Each row is a point. Two turns around zero, p and q, are shown by what they do to some points. Where does a point land after both, in the order given? Backwards means that the second turn is done in reverse. Each puzzle has new turns, and all numbers are rounded.
In the rows, zero is written as 128.

Turn p:
[115 149 140] -> [103 140 128]
[134 146 122] -> [129 148 125]
[101 140 147] -> [ 93 126 127]
[148  80  84] -> [186  98 108]
[141 125 147] -> [128 127 151]
Turn q:
[114  98 143] -> [102 120 152]
[115 169 132] -> [141 167 114]
[165 100 128] -> [143  87 143]
[119 145 108] -> [127 138 102]
Where do these land?
q, then p: [ 97 118 118] -> [107 123 102]
q, then p: [151 153  94] -> [173 138 113]
q, then p backwards: [157 108 153] -> [151  98 150]
p, then q backwards: [108 133 147] -> [110 107 125]

Turn p:
[126 138 108 163  99 143] -> [150 145 130 164 105 142]
[147 143 153 109 178 109] -> [126 138 131  82 166 100]
[105 121  95 138 114 156] -> [122 133 113 163 122 162]
[117 126 151 116 153  89] -> [104 121 135 113 146  87]
[160  98 169 133 157 128] -> [158  92 140 102 163 112]
[111 143 127 117  99 143] -> [112 136 143 133 103 151]
[129 128  93 121  96 128] -> [124 133 104 140  91 142]
Turn q:
[161 112 138 117 107 151] -> [162 118 148 128 104 145]
[139 160  93 121 130 156] -> [146 155  95 102 121 145]
[100 116 134 131 102 152] -> [111 131 129 154 105 155]
[107 137 111 182 125 129] -> [121 164 104 167 135 112]
[171 119 142 119 179 139] -> [171 108 141 109 174 138]
[117 143 145 109 110 107] -> [101 129 149 110 113 119]
[117 114 118 120 166  76] -> [107  93 114 118 161  88]
[112 122 144 126 106 113] -> [105 123 145 138 112 120]
Where do these land?
p, then q: [115 136 138 149 127 164] -> [145 149 146 138 149 149]
p, then q: [124 108 134 169 135 152] -> [164 134 136 150 157 124]
q, then p: [184 140 125  84 133  85] -> [105  85 112  69 108 104]
q, then p: [135 159 147 109 153  98] -> [ 89 123 132  95 147 114]
p, then q: [ 88 112 108 134 128 124] -> [114 142 106 164 139 124]
p, then q backwards: [124 165 153 147 146 150] -> [145 156 167 145 138 141]
q, then p: [126 105 128 106  97 100] -> [116  90 135 145 101 116]
q, then p: [136 133 109 151 112 143] -> [149 152 123 131 107 127]
p, then q backwards: [119  94 109 102 121 135] -> [100 105 108 104 134 135]

Turn p:
[131 136 115 154  55 116 119 132  99] -> [147 106 108 183  76 121 135 137 113]
[116 140 166 106 111 121 142 141  82] -> [157 150 155 114  85 123 138 151 109]
[111 138 145 110 133 130  96 144 136] -> [125 150 130 121 125 121  90 146 133]
[114 125 121 118 142 120 153 104 150] -> [ 98 139 132 116 133 135 149 111 144]
[155  80 120 132 127 107  96 125 103] -> [139  82 120 116 125  79 117 118 116]
[124 133 129 174 110 134 121 119 151] -> [118 113 138 176 136 139 120 120 137]
[115 141 125 116 151 117 220  91 104] -> [112 153 155 100 120 155 216 108 113]
[145 150 144 104 141 145 122 115 131] -> [148 158 128 113 135 136 114 106 128]
[172 107 128  98 138 116 104 145 169] -> [148 125 100 106 155  97 108 122 175]
[118 139 125 172 127 146 130 148 134] -> [126 114 138 161 147 153 123 149 120]
[115  91 113 113 147 155 114 140 123] -> [115  99 121  89 133 139 104 138 123]
[119 155 105 138 152 128 119 132 155] -> [104 148 111 141 163 137 121 133 127]
Turn q:
[146 153 103 122  96 124 154 100 131] -> [144 131 133 123  91 130 158  91 115]
[116 113 102 172 103 111 144 146  80] -> [129 112  97 173 125 120 140 138  71]
[150 126  98 143 108 134 111 140 160] -> [145 119 107 146  90 139 118 126 154]
[106 154 169 131 136  99 131 149 123] -> [106 163 123 117 144  95 143 156 126]
[146 156 134 128 151 147 143 126 171] -> [134 150 132 127 133 134 145 106 180]
[129 112 163 119 108 131 139 116 114] -> [113 121 165 124 126 131 142 146 112]
[ 99 131 108 122 152 125 157 138 124] -> [120 115 100 119 160 118 144 108 124]
[156 134 140  92 136 135 130 155 146] -> [158 126 136 102 133 128 141 148 163]
[142  75 113 159 137  94 102 132 110] -> [139  97 128 170 128  99  81 143 109]
[130 115 131 108 148 176  63  82 116] -> [128 138 161 107 136 184  59 117 125]
[ 87 139 147 112 134 132 132 124 133] -> [ 92 137 124  99 144 129 135 128 128]
Where do these land?
q, then p: [126 153  94  98 130 144 116  93 147] -> [128 143 107 116 103 140 110  76 135]
p, then q: [104 163 116 147 111 148 119 125 110] -> [127 146 113 153 130 163 129 138  98]
q, then p backwards: [104 131  98 137 112 163 103 121 167] -> [107 122 103 106  95 165 126 110 159]
p, then q: [134 139 114 125 100 124 116 114 154] -> [118 130 112 145 103 132 117 101 133]
q, then p: [128 111 162 141 173  76 146 145 108] -> [114 145 153 127 166  70 149 158 118]
p, then q: [117 106 140 121 126 119 178 143 129] -> [117 107 137 116 132 126 172 142 153]
p, then q backwards: [165 108 132 154 154 153 130 131  96] -> [143 101 108  96 144 133 149 122  87]
q, then p backwards: [128 144 157 170 126 109 145 116 120] -> [112 161 135 148 130  87 129 112 127]
q, then p: [132  88 144 102 115  95 139 136 112] -> [141 110 146 103 114  89 137 157 139]
q, then p: [143 138  85 119 124 143 106 148 133] -> [145 108  83 130 135 138 119 107 133]
q, then p backwards: [113 112 175 146 152 102 130 117  94] -> [107 141 140 162 173  98 104 134 121]
p, then q: [142 142 121  76 112 160 108 145 165] -> [157 134 102 106  94 158 103 106 163]

Turn p:
[139 116 112 146 155 121 134 150 150 158 127 153] -> [113 138 102 139 123 146 123 174 120 143 125 145]
[145 122 169 124 108 102 121 138 133 142 144 145] -> [132 157 116 141 121  88 140 131 146 144 146 138]
[ 93 138 126 106 129 132 139 127 157 144 140 122] -> [ 94 129 146 103 112 121 141 140 129 133 110 117]
[120 145 130 136 153 104 115  96 110  77 117 104] -> [128 127 139 116 178 136 107  90 147  93 121 137]
[122 112 139 130 159 157 131 135 122 125  99 170] -> [146 133 159 139 133 159 141 161 117 127 141 160]
[ 93  63 155 136 120 130 142 120 131 120 143 140] -> [102 136 155 133 113 137 136 138 148 124 196 118]
[149 158 124 125 140 143 169 120 145 142 126 147] -> [139 127 116 125 134 149 166 150 140 145  94 123]
[118 180  91 131 120 141 139 120 129  87 112 136] -> [138 133 126 106 149 159 151  98  95 104  91 117]
[162 134 150 125  81 159 102 107 152 115 132 121] -> [179 162 136 117 103 118 118 105 139 145 125  95]
[121 139 100 117 152 117 122 109 102 111 141 132] -> [120 106 129 111 173 133 123 116 113 131 128 132]
[115  73 120 111  95 109 116 131 115 155 102  97] -> [118  93 119 117  73 112 102 112 135 123 168 147]
[129 145  94 115 151 114 135 162 111 115 139  91] -> [114  90 107 127 150 110 115 137 107  93 105 116]
[157 138 154 161 100 133 100 147 106 171 141 104] -> [141 131 114 188 102  95 102 110 131 157 116 121]
Turn q:
[161 143 136 120 149  96 123 128 153 154 144 161] -> [170 130 152 120 152 128 129 153 109 115 166 135]
[128 105 139 147 150 126 109 117 134 115 107 100] -> [121 119 118 125 167 142 133 128 132 141  93 121]
[120 156 157 116 155 121 138 157 154 129  99 120] -> [103 164 132  91 154 128 144 142 112 112 137 114]
[108  99  95  96 160 111 145 162 100 136 133 131] -> [103 109 105 114 105 131 117 158  86 124 125 173]
[159 118 130 134 106 163 132 103 155 102 128 113] -> [137 114 103 147 140 113 145 107 152 149 137  87]
[154 115 130 123  96 145 142 108  99 171 155 105] -> [155 134 131 155  83 138 126 145 135 179 128 117]
[123 131 106 127 100 147 159 117 105 129 105 160] -> [126 129 111 120  90 135 134  97 156 131 152 154]
[ 96 137  99 156  97 153 142 148 129 107 126 132] -> [100 131 116 148 100 108 149 106 156  98 116 138]
[141 154 161 103 129 131 118 154 134  96 104  94] -> [102 163 105 112 149 129 107 131 120 119 127  79]
[140 143 109 155 119 112  89  99 147 122 109 128] -> [147 138 135 152 175 121 116 108 157 125 123 142]
[106 114 119 128 136  87 158 165 113 101 134 147] -> [131 121 104 103 105 126 128 129  96  79 110 153]
[ 93  98 132 113 122 123 104  98 140 156 119 121] -> [125 113 156 108 137 104 115 130 140 168 104 147]
[140 124 155 150 139 148  86 137 121 145 167 154] -> [136  95 175 147 129 153 121 157 143 112 133 105]
[122 167 127 147 111 141 160 113 142  99 118 106] -> [120 163 116 142 126 118 157  82 130 122 126 108]
[127 116 125 105 151 116 117 115  95 157 170 148] -> [142  99 160 135 107 146 102 146  95 142 139 148]
Where do these land?
q, then p: [115  90 126 110 113 118 137 113 130 129 176 141] -> [145 121  99 135 107 109 120 115 142 134 176 145]
q, then p: [140 137 146 116 128 129 152 146 116 138 124 103] -> [129 106 126 136 116 115 138 114 107 125 100 117]
q, then p: [111 109 133 116 119 127 134 123  82 121 116 144] -> [148 132 147 101 100 129 125 114 109 149 144 129]
q, then p: [135 129 149 118 139 125 137  58 145 125 148 120] -> [138  94 126 146 133 121 115 127 181 169 128 140]
p, then q: [136 145 132 135 116 164 134 149 145 124 114 134] -> [129 157 101 133 118 146 131 123 149 125 131 109]
p, then q: [198 144 128 119 139 131 122 135 145 109 112 142] -> [135 142  86 149 157 143 123 151 128 116 177 134]
q, then p: [105 147 140 146 130 118 125 155 109 102 120 112] -> [137 130 154 116 132 145 131  99 116  96 111 135]
q, then p: [143 133 143 139 111 127 136 141 127 153 108 106] -> [132 130 117 129 112 123 139 137 119 123  85 122]
p, then q: [177 126 107 158 132 136  31 121 125 123 118 137] -> [138 131 160 177 167 176  68 149 157 132 162 137]
p, then q: [100 146 129 137 138 128 131 147 125 203 194 131] -> [115 165 161 106 107 129 148 158 139 129  67 182]
p, then q: [104 114 142 110 145 117 143 143 146 114 114 138] -> [116 123 124 107 112 113 128 120 112  94 136 111]
p, then q: [100 150 124 175 116 113 146 110 136 124 115 140] -> [101 132 147 135 122 128 157  79 142 141 138 134]
q, then p backwards: [128 148 115 113 128 115 129  96 133 118 118  88] -> [136 156 127 149 114 115  94 121 118 132 152 145]
p, then q backwards: [114 147 125 112 125 115 111 143 144 124 128 147] -> [104 137 128 117 136 105 144 139 139 134 120 114]
q, then p: [115  53  81 116 140 157 153 137 112 115 115 138] -> [102 109 110  99  91 162 141 145  90 144 188 136]
